Each point is reached from the start by the listed moves, each made once or not at all, plus a little noise. Say if it took an odd or an even number of moves. Then give how often each move was made.
In the rows, zero is written as 128.

Moves:
(1): [156  60 154]
(2): [176 131 113]
Start: [123 129 114]
Points:
[150  63 138] => odd (1, 0)
[196  61 124] => even (1, 1)
[123 128 113] => even (0, 0)

Moves:
(1): [156 147 139 114 145 124 158 108]
(2): [104 145 120 144  95 127 151 122]
(3): [132  95 170 105  91 122 128  89]
(4): [145 110 126 153 153 117 133  92]
(5): [114 156 115 110 167 132 127  98]
(6): [123 132 126 146 142 177 137 117]
Start: [131 106 127  96  89 133 117 111]
Points:
[133 102 126  94  91 129 116 111] => even (0, 0, 0, 0, 0, 0)
[160 141 126 103 184 167 160   7] => even (1, 0, 0, 1, 1, 1)
[147  83 123 119 119 125 121  73] => odd (0, 0, 0, 1, 0, 0)
[ 91 156 106  95  89 141 135  77] => even (0, 1, 0, 0, 1, 0)
[134 154 114 124 151 166 179  10] => odd (1, 1, 0, 1, 1, 1)

Moves:
(1): [161 118 137 137 104 149 131 131 112 133 126 133 119 126]
(2): [154 186 126 145 179 156 115 128 140 164 134 147 118 120]
(3): [132 129 171  87 116 108 136 119 101 153 152 122 147 119]
(4): [100 117 124 178 128 136 148 145 137 143 117 129 115  92]
(5): [126 109 150 134 152 141 153 143 131 138 101 119 140 141]
(6): [ 95 149 105 120 113 143 134 144 133 111 130 119 129 123]
(7): [152 146 114 118 123 141 147  74 125 109 133 112 110 127]
(8): [136 125 110 115 120  75 169 177  81 101 101 109 139 111]
(9): [157 122 134 128 108 129 147 140 138 109 137 168 141 112]
(10): [119 124 110 124 111 126 144 106 133 178 123 142 109 137]
(11): [110 136 123 134 153 122 129 144 111 145 174 129 141 153]
(12): [140 145 165 126 158 138 115 153 138  81 139 152  81 149]
Start: [177 146 111 119 135 138 132  94 117 149 110 145 130 127]
Points:
[180 107 140 186 137 180 180 130 114 179  71 142 118 103] => odd (1, 0, 0, 1, 1, 0, 0, 0, 0, 0, 0, 0)
[201 186 119 125 168 127 249  92  69 238  75 127 112  77] => odd (0, 1, 1, 1, 1, 0, 1, 1, 0, 1, 0, 0)
[200 185 130 142 207 180 143 109 132 196  88 153 131 133] => even (0, 1, 0, 0, 1, 0, 0, 0, 0, 0, 0, 0)
[241 231 166  94 172 212 204  96 101 193 180 209  84 155] => even (1, 1, 1, 0, 1, 1, 1, 0, 1, 1, 1, 1)

Moves:
(1): [146 125 125 104 122  90 105  97 107 117 110 123 125 158 126 134 127 109
 119 146]
(2): [127 157 110 144 140 120 126 122 122 141 111 150 105 130 125 142 145 113
 138 114]
(3): [152 110 133 167 116 141 134 109 132 112  94 140 149 135 144 122 149 140
 123 143]
(4): [145 114 119 134 122 121 123 128  98 102 144 131 135 139 107 159 116 142
 129 125]
(5): [136 115 112 143 126 152 129 134 136 119 134 120 129 143 151 125 114 118
 163 138]
(6): [129 130 120 101 141 151 135 128 145 122 133 124 123 127 123 139 118 137
 131 128]
(7): [151 134 123 134 112 129 134 138 138 134 128 133 128 124 101 115 131 121
 112 137]
(8): [129 133 131 126 148 151 117 153 126 127 125 147 140 110 142 133 129 126
 117 158]
(9): [126 129 154 135 136 120 141 111 136 156 148 119 106 128 140 130 122 124
  99 131]
(10): [128 127 129 133 136 132 126 116 114 145 122 128 120 121 120 129 120 132
 128 128]
(11): [153 123 125 115 134 132 126 140 127 129 131 130 127 132 132 113 128 138
 132 131]
(12): [124 132 112 127 138 116 136 141 150 129 141 146 136 144 116 135 122 139
 139 128]
(13): [113 113 149 109 136 136 140 139 118 146 128 120 144 140 123 141 146 124
 147 133]
(14): [128 120 143 122 136 128 127 121 126 128 122 129 111 154 126 125 131 133
 118 148]
(15): [113 143 134 134  99 141 127 132 130 161 125 115 119 147 141 143 137 143
 112 121]
(16): [120 120 115 134 151 113 147 128 118 127 114 121 113 128 126 139 136 134
 138 145]
(17): [122 165 122 140 124 133 140 105 111 127 153 137 124 117 146 133 119 167
 140 129]
(18): [133 146 151 121 107 113 128 134 140 140 110 132 123 114 132 125 125 129
 125 144]
(19): [151 140 137 128 141 113 108 128 144 137 141 138 115 102 124 124 160 149
 129 151]
(20): [125 105 117 126 114 123 127 118 118 123 139 162  90 111 151 139 134 126
 133 122]
Start: [120 142 127 142 145 125 106 133 128 146 137 146 124 136 119 124 147 145
 130 131]
Points:
[165 108 123 162 187 153  94  62 110 155  90 216  40 167 186 161 155 123
 122 206] => even (1, 1, 1, 0, 1, 1, 0, 1, 1, 1, 0, 0, 0, 1, 0, 0, 0, 0, 0, 1)
[200 164  61 162 170 114  88  63 122 143 135 234  57 151 166 159 178 202
 199 182] => odd (1, 1, 1, 0, 1, 1, 0, 0, 0, 1, 1, 1, 0, 0, 0, 0, 1, 0, 1, 1)
[178 115 124  96 102  85  80 150 121 168 154 181  90 181 142 183 172 181
 177 184] => even (1, 0, 0, 1, 1, 0, 0, 0, 0, 0, 1, 1, 1, 0, 1, 0, 0, 1, 1, 1)
[181 183 166 125 138 108  88 122  83 204 194 159 108 152 120 174 178 208
  83 212] => even (1, 0, 0, 1, 0, 0, 1, 1, 1, 0, 1, 0, 1, 0, 1, 0, 1, 0, 1, 0)
[127 100 173 198 164 185 149 134 120 220 101 140 103 189 153 147 179 161
 106 238] => even (0, 0, 1, 0, 1, 0, 1, 1, 1, 1, 0, 0, 1, 1, 1, 1, 0, 0, 0, 0)
[151 130 135 188 158 159 134 111 171 178 134 128  81 148 171 152 189 193
 126 194] => odd (0, 0, 1, 0, 1, 1, 0, 0, 1, 0, 0, 0, 0, 0, 1, 1, 0, 0, 1, 0)
[189 185 110 163 190 104 116  71 123 211 125 241   7 157 155 174 207 228
  86 240] => even (1, 1, 1, 0, 0, 1, 1, 1, 1, 1, 1, 1, 0, 1, 1, 1, 1, 0, 1, 1)
[160 131 125 193 118 124 166 140 155 231 104 198  57 175 169 159 198 154
 158 185] => even (0, 1, 1, 0, 1, 0, 1, 0, 1, 0, 1, 1, 1, 0, 1, 1, 0, 1, 0, 1)

Moves:
(1): [121 112 121 141 139 135 140 102 124 136 123 129 120 110 140 127  97 147
 121 129 138 131 114 122]
(2): [105 105 119 113 135 120 151 136 112 109 142 141 131 144 133 154 132 122
 140 118 143 126 109 128]
(3): [122 135 135 121 146 135 133 123 125 125 131 136 139 149 135 157 104 126
 132 144 118 124 114 145]
(4): [137 132 131 135 101 141 126 129 131 137 123 138  97 134 110 119 130 121
 130 136 127 127 132 153]
(5): [144 118 135 153 140 125 138 115 130 119 141 114 125 134 120 132 116 125
 151 140 140 106 122 131]
(6): [129 139 118 144 116 139 129 105 128 119 104 132 144 115 146 147 124 123
 128 159 110 158 123 142]
(7): [138 127 121 134 129 111 131 135 109 138 143 131 132 111 152 125 143 133
 140 123 125 126 134 124]
(8): [110 143 144 143 126 128 125  97 133 135 132 138 121 147 129 127 128 135
 161 121 129 139 114 138]
(9): [130 119 135 125 140 147 124 129 116 130 135 146 124 131 137 126 108 141
 128 126 140 125 143 117]
(10): [113 115 126 120 137 108 141 124 147 123 137 108 127 140 133 138 140 101
 127 123 125 151 113 117]
(11): [114 129 109 135 107 124 127 124 113 133 110 128 115 134 131 127 132 135
 121 139 124 138 135 134]
(12): [135 113 149 114 110 127 111 113 138 139 122 133 134 155 116 106 121 123
 110 140 126 145 111 118]
(13): [124 128 138 128 127 117 142 126 123 122 122 103 118 121 111 128 121 118
 136 134 119 116 137 123]
(14): [129 123 118 120 151 127 122 136 136 129 132 143 147 113 127 125 130 127
 125 126 134 124 127 120]
(15): [124 139 142 121 130 123 120 131 126 118 126 134 119 129 140 131 127 134
 140 128 123 124 125 123]
(16): [133 136 125 151 120 121 135 123 125 139 113 130 129 122 137 125 114 127
 127 124 135 127 133 119]
(17): [146 130 121 155 145 135 138 142 154 130 146 145 128 117 104 135 143 120
 103 119 125 157 118 108]
(18): [138 132 123 131 158 114 121 128 118 116 140 134 127 124 117 126 123 137
 126 135 122 137 130 155]
(19): [142 115 130 101 125 131 142 123 134 118 119 116 122 140 146 144 111 113
 123 129 109 115 130 125]
(20): [136 124 138 126 134 105 120 118 128 119 143 132 109 115 135 128 140 122
 109 124 119 130 135 111]
(21): [110 115 141 141 138 130 137 119 138 127 117 113 120 121 165 127 130 123
 133 106 104 121 127 140]
(22): [117 131 126 129 136 122 149 142 131 140 124 130 135 136 127 132 134 134
 131 130 135 123 132 138]
(23): [122 149 125 124 130 122 144 130 127 115 124 121 125 131 128 126 123 115
 116 133 120 127 130 123]
(24): [125 142 129 136 111 111 140 134 140 135 137 125 138 139 123 118 125 123
 130 129 122 131 133 127]
Start: [127 112 121 132 134 137 133 138 151 124 122 137 139 125 132 126 118 145
 137 137 120 133 107 133]
Points:
[105 106 126 141 194  99 145 124 126  92 120 132 101  91 158 117 101 140
 107 134  79 126 146 132] => even (0, 0, 0, 0, 0, 0, 0, 0, 1, 0, 1, 0, 1, 1, 0, 0, 0, 1, 0, 1, 1, 0, 1, 0)
[ 82 117  97 185 110 128 203  83 145 147  58 120 111 133 151 174  62 125
 138 203 100 176  88 175] => odd (1, 0, 1, 1, 0, 1, 0, 0, 0, 1, 1, 0, 1, 0, 0, 1, 0, 0, 0, 0, 0, 1, 0, 0)
[123  96 115 153 225 100 162 132 182 101 152 136 129  85 108 141 106 133
 118 136 109 176  77 106] => odd (1, 0, 0, 0, 0, 0, 0, 0, 0, 1, 0, 0, 1, 1, 1, 0, 1, 1, 0, 0, 0, 0, 0, 0)
[ 73  90 138 201 186 137 212  96 134 123 127 170 123  99 208 177  97 166
 190 124 102 170  75 128] => odd (1, 1, 0, 0, 0, 1, 1, 1, 1, 0, 0, 0, 1, 0, 1, 0, 1, 0, 0, 0, 1, 1, 0, 0)
[107  81 126 206 174  94 213  77 132 132 123 150 176 149 210 167  45 152
 169 182 103 154  52 186] => even (1, 1, 1, 0, 1, 1, 1, 0, 0, 0, 0, 1, 0, 0, 0, 1, 0, 1, 0, 0, 1, 1, 0, 1)
[104  51 112 138 249  98 214  86 180  61 142 135 134  98 188 226  77  86
 102 148  51 186  47 134] => even (1, 1, 1, 0, 0, 1, 0, 0, 0, 1, 0, 0, 1, 1, 0, 0, 1, 1, 1, 1, 1, 0, 0, 0)
[111  79 119 165 196  92 189 103 151  93 163 180 118 127 157 166  80 138
 157 178 134 159  81 154] => odd (1, 1, 0, 1, 1, 1, 0, 0, 1, 1, 0, 0, 0, 1, 1, 0, 0, 1, 0, 1, 0, 1, 0, 1)
[153  96 170 183 148  88 154  85 143 129 118 133  73 125 106 102  62 154
 139 179 125 118  98 147] => even (1, 0, 0, 1, 1, 0, 0, 0, 0, 0, 0, 1, 1, 0, 1, 1, 0, 1, 0, 1, 0, 1, 0, 0)
[ 68  65 184 154 135 111 175  74 128 116 139 136  77 209 181 159  85 115
 221 153 101 136  58 162] => odd (0, 1, 1, 1, 1, 0, 1, 1, 1, 1, 1, 1, 1, 0, 1, 0, 0, 0, 0, 0, 1, 0, 0, 0)
[166  72  97 199 133  74 184  67 193 138 127 138 146 106 179 140  91 100
  87 177  89 208  69  67] => odd (1, 0, 0, 0, 1, 1, 1, 0, 0, 1, 1, 1, 0, 1, 0, 1, 1, 0, 1, 1, 0, 0, 0, 1)
[136 110 163 129 168 160 145 158 180 143 130 192 130 159  87 133  84 138
 119 170 114 144  94 127] => odd (0, 0, 1, 1, 0, 0, 0, 0, 1, 0, 0, 1, 1, 1, 1, 0, 1, 0, 0, 0, 0, 1, 0, 0)

Moves:
(1): [131 126 131 120 145 134 145 139 118 131 115 138 131 134 131 124 132 125
 115 140 110 131 149 155 129]
(2): [130 121 127 119 135 126 141 142 119 135 102 139 117 112 120 112 114 121
 120 129 119 140 146 114 109]
(3): [121 146 127 127 132 117 140 141 108 134 121 123 122 132 125  88 127 108
 143 121 118 134 125 148 117]
(4): [132 138 130 116 130 115 131 137 121 122 120 122 131 125 135 125 129 123
 133 117 139 133 122 133 137]
(5): [128 135 110 134 147 160 148 104 133 120 151 155 137 136 109 105 128 140
 143 150 133 112 166 107 113]
(6): [116 126 111 116 130 128 119 142 129 135 133 110 144 142 132 125 129 131
 140 130 142 135 124 132 126]
(7): [132 114 122 134 125 138 124 123 120 127 133 143 125 121 119 123 114 135
 139 129 138 121 144 130 133]
(8): [144 153 129 123 125 105 133 149 125 141 113 122 113 124 125 145 113 134
 129 147 134 110 121 124 117]
(9): [107 138 104 124 143 130 126 124  93 127 139 131 125 101 124 105 149 147
 130 126 143 128 118  93 130]
(10): [128 122 123 143 121 136 132 123 119 126 122 133 141 138 115 120 134 125
 132 136 134 140 128 126 134]
(11): [130 124 138 125 129 144 127 120 119 118 120 120 132 114 127 136 132 120
 123 131 135 113 145 141 128]
(12): [149 105 116 132 119 125 133 122 148 132 144 132 143 142 148 138 137 130
 138 126 127 123 143 130 126]
(13): [141 116 116 128 126 131 137 106 116 120 110 118 111 105 130 131 123 118
 121 130 122 158 137 143 134]
(14): [112 128 118 146 120 125 133 132 133 139 128 106 135 103 125 133 119 152
 154 128 130 118 123 110 153]
(15): [132 135 121 120 126 129 150 136 127 133 128 119 118  96 110 109 128 142
 122 131 132 113 117 120 128]
(16): [132 119 128 135 124 121 115 118 138 121 115 130 137 147 135 118 118 132
 122 141 135 118 130 128 133]
(17): [136 133 119 119 125 125 128 143 131 122 129 142 144 146 134 119 121 119
 139 142 110 131 133 130 109]
(18): [130 140 122 122 127 123 116 141 140 131 124 127 119 131 125 117 140 146
 133 122 115 111 128 112 120]
(19): [124 138 146 136 130 140 125 134 119 136 119 131 130 117 127 115 130 144
 127 142 130 133 138 134 112]
(20): [127 132 131 106 116 126 126 120 135 133 124 127 131 133 132 144 135 125
 139 130 118 126 126 139 123]
(21): [124 134 138 119 118 142 133 136 121 136 112 127 109 121 138 130 118 118
 130 120 128 127 122 134 139]
(22): [124 103 156 133 114 139 130 121 122 135 147 113 113 128 139 128 124 147
 120 117 127 118 137 125 148]
(23): [114 127 142 136 108 118 130 134 142 109 140 126 116 125 134 153 133 141
 137 128 142 125 119 130 144]
(24): [128 131 130 129 134 130 142 131 123 126 122 132 134 136 126 125 123 136
 127 119 124 125 130 127 118]
Start: [136 132 124 138 128 143 125 104 122 111 132 134 118 117 152 104 118 137
 150 115 130 168 125 118 151]
Points:
[132 112 151  98  84 152 168 153 109 127 130 110 121  97 172  63 120 157
 189 136 120 151 169 153 113] => odd (0, 1, 1, 0, 0, 1, 0, 0, 0, 0, 1, 1, 0, 0, 1, 0, 1, 0, 1, 1, 0, 1, 1, 0)
[125 116 133 170 109 180 196 102  92  94 113 142 121  80 139  61  87 195
 195 146 133 193 195  88 154] => odd (0, 1, 0, 1, 1, 0, 0, 0, 0, 1, 0, 0, 1, 1, 0, 0, 1, 0, 1, 0, 0, 1, 1, 1)
[ 77 143 147 100 108 172 184 162  37 146  99 116  80  61 142  21 134 175
 168 130 136 184 138 130 153] => even (1, 1, 1, 0, 0, 1, 0, 0, 1, 1, 0, 0, 0, 0, 1, 0, 0, 0, 1, 1, 1, 1, 1, 0)
[107 177 123 130 104 100 140 164 104 113 111  68 116  87 161 111 104 149
 213 121 175 140 106 140 178] => odd (0, 0, 1, 1, 0, 1, 0, 1, 0, 0, 1, 0, 0, 1, 0, 0, 0, 0, 0, 0, 0, 0, 1, 0)
[147  91 128  81  96 170 183 113  70 110  99 125  49  14 171  87 134 182
 158  99 133 142 184 126 186] => even (1, 1, 0, 1, 0, 0, 1, 0, 1, 0, 1, 1, 1, 0, 1, 0, 0, 1, 0, 1, 1, 1, 1, 0)
[108 169  56 133 139 148 194 151  44 117  58 140  90  76 126   7  86 194
 222 152 161 157 181  87 161] => odd (1, 1, 1, 1, 1, 1, 1, 1, 1, 1, 0, 0, 1, 1, 0, 1, 0, 1, 0, 0, 1, 0, 1, 1)
